Each row is a point. The points of each table are mixes of a few directions, plus a little noise. Count the directions of each table, and those that both share. Where both have some left over, give the other angles between the two spaces (their principal angles), to ten degrees, smallest first.

First:
[[ -1   2  -1]
 [ 12 -19   9]
 [-19  30 -13]
 [  2  -3   1]
 [ -5   8  -4]
 [-20  31 -14]
 [ 31 -48  21]]
Second (5 x 3):
[[-17  16  60]
 [  4  -3 -13]
 [  7  -7 -25]
 [  4  -4 -14]
 [  2  -2  -8]]
Directions: first 1, second 1, shared 0; angles 90

First (8 x 6):
[[ 33 -14 -18  15  12   7]
 [ 11   8 -10   2  22  15]
 [-11  22  12  -9  31  -3]
 [  5 -19   0   6 -24 -11]
 [ 25 -16  -7  13   6  -8]
 [-17 -11  14  -3 -31 -20]
 [ 13 -14  -8   8 -11   0]
 [-60  44  18 -31  -3  19]]
Second (9 x 6):
[[-15  -5 -12   8 -24 -40]
 [-19   1  -9   2 -23 -24]
 [ 17  -9  -1   9  10 -14]
 [-13  -7 -13  10 -24 -44]
 [ 17   2  11  -5  25  34]
 [ 27 -16  -3  15  15 -25]
 [-14  14   7 -15  -1  36]
 [ 15   3  11  -7  24  37]
 [-16  16   9 -16  -1  41]]
Directions: first 3, second 2, shared 1; angles 40

First, 9 rows:
[[  3  -9   3   3   7   1  15  15   0]
 [ 11 -20  19  -7   0 -16   0  22   8]
 [  4   4  -7  -2  -9  -6  -8 -11  19]
 [ -2   3  12  23   0  -2   1  20 -60]
 [-10  19 -32  28 -10 -11 -11 -23  -8]
 [ -1 -13  13 -26  13  10   7   4  21]
 [ 12   9   3 -17  -4  23  14  -3  25]
 [ -6 -19  15 -12  20   5  13  17  -3]
 [-11  28 -25   9 -17  -4 -29 -41  -2]]
Second (10 x 9):
[[ -7  23   7  -4 -16  -1  -2  17   4]
 [-22  -3 -18  -2  13  -4 -23 -14   8]
 [-10  22   7   3 -13  -5   6  13  -7]
 [ 17 -17  -8  19  11   4  26 -18 -19]
 [ -6  18 -13  10 -14  -4 -13  25  12]
 [  5   0 -10  -1  -2   5 -10   3  14]
 [  3   3  -7  -1  -6   2 -14  12  16]
 [  5 -20 -22  -5  21  16 -10 -37  12]
 [ 20  -4  22  -3   4  17  49 -34 -30]
 [ -5 -22  42 -17   2 -30  -7  32 -10]]
Directions: first 5, second 5, shared 3; angles 50, 70

First:
[[  6  -1  15  -7  -8 -12   4  -7   5   7  -7  18  13  13]
 [-17  17 -14  25  32  -1  14 -14  15  13   3 -10 -15 -19]
 [ 23  10  -7  -7 -15   8  -3  18 -13   7  -3   8  -9  43]
 [-17 -33  12   4 -11 -12 -15 -13   5 -13  -7   8  26 -26]
 [  4 -11   1 -22  -7  12  -2   7 -12  -9  -2  -3  -2  25]
 [ 21   4 -16   8 -24  10 -20  28 -18  -2   2   1  -8  22]
 [ -3  20 -15  40   9 -10  -4  -1  12  11   5  -1  -6 -30]
 [  7  19   9 -14   9   2  15   1   3  -2  14 -12  -7 -22]
 [-24 -26  14 -26  14   4  10 -20   4 -13  -4  -8   8  -6]]
Second (9 x 14):
[[ -8   3 -60  43  -1  17 -33  19  -5   5   0 -10 -33   8]
 [-14  -8   1   8  13   0   6  -9   2   1  -5  -4   3   2]
 [  2  -9  10 -26 -11   0  -6  -1   1 -15   8  -2   6 -26]
 [-14 -29   8   4  -9 -24  -8 -31  19  17 -29  47  25  33]
 [  5   7  -1  -2  -1   3   1   6  -3  -2   5  -6  -4  -4]
 [  4  23   4  -6  14  -7  18 -12  16  15   3   8  -8  -3]
 [  8   6   4   1   0   9   4  15 -14  -8   8 -18  -3  -3]
 [ 13  -2   5 -20 -21  -1 -11   7  -1  -9   6   7   5 -11]
 [  5   7  29  -3  14   3  27   6 -15  -5   5 -21   9   4]]
Directions: first 5, second 5, shared 4; angles 70

First:
[[ 11   3   3  11  -5   0 -12   0  -1   1  -5  -2  -2  -1  -5  -5  -6  -4
    8  -5]
 [ -3  39  -9  18  10   9  -4 -40   0   6 -14  -8  36  10 -13 -18 -17 -12
   16 -27]
 [-38   9  29 -28   1  -1  47   3  -6 -27  20  33   9 -10  -7  23  44  20
  -13   6]
 [-38   9  44 -23 -14  -7  33  31 -17 -22  22  57 -18 -30   2  17  50  32
   -7  19]
 [  7   3 -22   8  -1 -10 -11  -7   6   9  -4 -39  10  12  -2 -14 -21 -18
    6 -12]
 [ 42 -21 -15  17   2  14 -38  -6   3  18 -22  -4 -14   1  16  -4 -27  -8
   -4   8]
 [  6 -24 -32  -1  26  15  -8 -15  12  23  -9 -12  -3  21  13   3 -23  -4
  -10   7]
 [-36  24  25 -23 -22 -18  23  22 -20 -13  15  35  -6 -36  20   1  35  17
  -16  15]
 [ 19   0  -3  -4 -14 -10   0  -7   3 -16  -4 -28  15  -1   3   3   1 -15
  -12  -5]
 [ 36 -28   3  14   1  10 -19   7  10  -3  -6 -10 -14  12 -15   8 -11  -4
   11  -2]
 [ -5 -15 -22  11  14  -2 -11  11   8  24   6 -24 -14  22 -10 -13 -25  -4
   21  -5]]
Second (10 x 20):
[[ 14   3  23   5   7   9   2 -10  -7  -7 -19 -21  -5  -3  -9 -15 -14   0
   -6   0]
 [-44 -11  11 -11   1  -8  22  10  -9  16  12   0   8   4  22   7   1  17
    3  25]
 [ 32  41   4 -22   8 -13  -1 -50   3  -3 -52 -32  29 -13  -8  -5 -14 -35
  -26 -31]
 [ 42   7 -23  15  -6   6 -26   0  13 -17   2  15 -12   0 -22  -1   8 -17
    4 -26]
 [-12  -5  -6  -3  -1  -4   2   7   1   4  10   9   0   3   6   6   5   4
    6   5]
 [ -5 -23  21  17   2  17   1  21 -12  -5  15   0 -22   6  -4 -10  -5  22
    9  19]
 [ -5  11  13 -12   6  -5   8 -15  -4   4 -20 -19  12  -3   4  -3  -9  -5
  -11   0]
 [-51   7 -12 -29  -1 -28  25  -4   1  24   7   7  28   0  34  22   9   4
   -3  15]
 [-10 -23 -52  18 -18   0 -18  45  18  -1  59  60 -21  12   3  25  35  11
   31   2]
 [ 40  -3  24  22   5  25 -14  -4  -7 -19 -17 -20 -21   0 -26 -23 -16   0
   -2  -7]]
Directions: first 6, second 3, shared 0; angles 30, 30, 90

First, 11 rows:
[[ 22  -6  18  -4 -45  15 -22 -25   1 -11 -28  10  10  26  -4 -18  39   7
   -3  -7 -27   7 -13  33   5   0  21 -53 -22   1 -37  35]
 [  0 -25   3   5 -11  -2  16   7 -12 -37 -10   2  -4  11 -12  -7  12  14
  -10  -5 -17  19   7 -12 -21  -1  -6 -10   1 -12 -18   8]
 [-14  -6  -9   1  11  -6  12  10  -3   1   7  -7  -2  -5  -2   6 -16  -1
   -3   5   6   2   4 -20  -4  -2  -6  22  10 -10   9  -9]
 [-20  11 -16 -19   2  13   7   3   9  15   5 -13  -4 -15   4 -12 -11  -1
  -10   2  -2  -3  -2  -2  13  -5   8  10  -8 -12  -1   9]
 [-29  -5 -18 -17  -5  10  16   7   2   4   0 -17  -2  -7  -2 -13 -12   3
  -16   3  -8   6  -1 -16   5  -8   7  15  -3 -27  -9  14]
 [  9  34  -4 -14  22  11  -6   2  14  15  13   3 -12 -26  11  -7   0  -2
    5  -7   9 -15   5  23  12   4  -4  -4 -12  25  15 -11]
 [-17  -3  -7   5   2 -10  -3  -1   0  25   5 -10  12   4   3  15 -23 -12
    4  14  13  -6  -8 -18  10  -4   5  27  13 -14  12  -4]
 [  7 -10  10   3 -32   4 -15 -17  -1   3 -18   3  13  23  -3  -4  16  -1
   -1   3 -13   3 -13  11   6  -2  16 -23  -7  -8 -21  23]
 [ 42   2  24  17   9  -7  -7   0  -6 -34  -3  26 -10   4  -3   2  29  10
   12 -15  -2   3  13  24 -21  11 -17 -33  -3  37   0 -15]
 [  7  39  -7  -1  60  -7   2  18  11  21  34   4 -18 -41  15  15 -25 -10
   16  -3  36 -23  16   4   5   7 -23  31   9  37  49 -46]
 [ -6 -30   7  24 -13 -22  -1  -4 -14  -1  -7  -1  18  27  -7  23 -11  -7
    6  13   5   7  -7 -27  -8  -2   1  17  22 -17   1  -3]]
Second:
[[-10 -28  -2   9   0 -16  27  10 -12 -34  -3  -9  -2   8 -14   0 -15   6
   -4   3   1  19  10 -33 -24 -10 -18  31  21 -22   2  -6]
 [ -2   0  -3  -1  11  -6  13   6   0 -11   5  -5  -5  -7  -3  -3 -12   1
    2  -1   8   4   7 -10  -8  -6 -13  21   9  -2  10  -9]
 [ -4  15  -2 -18 -24  16 -20 -20  15  32  -9  -9  11   4   6 -12   3  -8
   -2   5  -5 -10 -17  21  27  -7  23  -8 -14  -8 -11  25]
 [ 15  21   4   2  16   8 -18   1   4  20   9  17  -5 -13  11   9  16   0
    5  -6   3 -17   0  25  10  17   5 -32 -15  31   5 -11]
 [-15 -59   5  23 -28 -19  23   6 -27 -43 -20  -2  11  37 -22   9   3  12
  -12   7 -20  31   1 -42 -31  -4  -3   3  18 -39 -26  12]
 [  1 -13  -1  12  30 -19  29  21 -10 -36  12   0 -14 -10  -9   6 -16   6
    3  -4  12  12  22 -26 -29  -2 -31  32  21   3  20 -29]
 [  5  29   0 -17 -12  20 -29 -17  17  41  -2   1   7  -6  14  -7  10  -9
    2   0  -2 -19 -16  34  32   2  24 -23 -22  11  -5  16]
 [  4  22  -3  -9  13   5  -4  -1  10  12   9  -1  -5 -14   7  -4  -5  -4
    5  -3   9 -10   2  12   9   0  -3   7  -3  13  12  -7]
 [  7  11   2  -2  -7  10 -20  -7   4  21  -1   8   4   1   8   3  16  -1
    0  -2  -5 -11  -9  22  14   9  15 -30 -16  11  -7   7]]
Directions: first 4, second 3, shared 2; angles 40
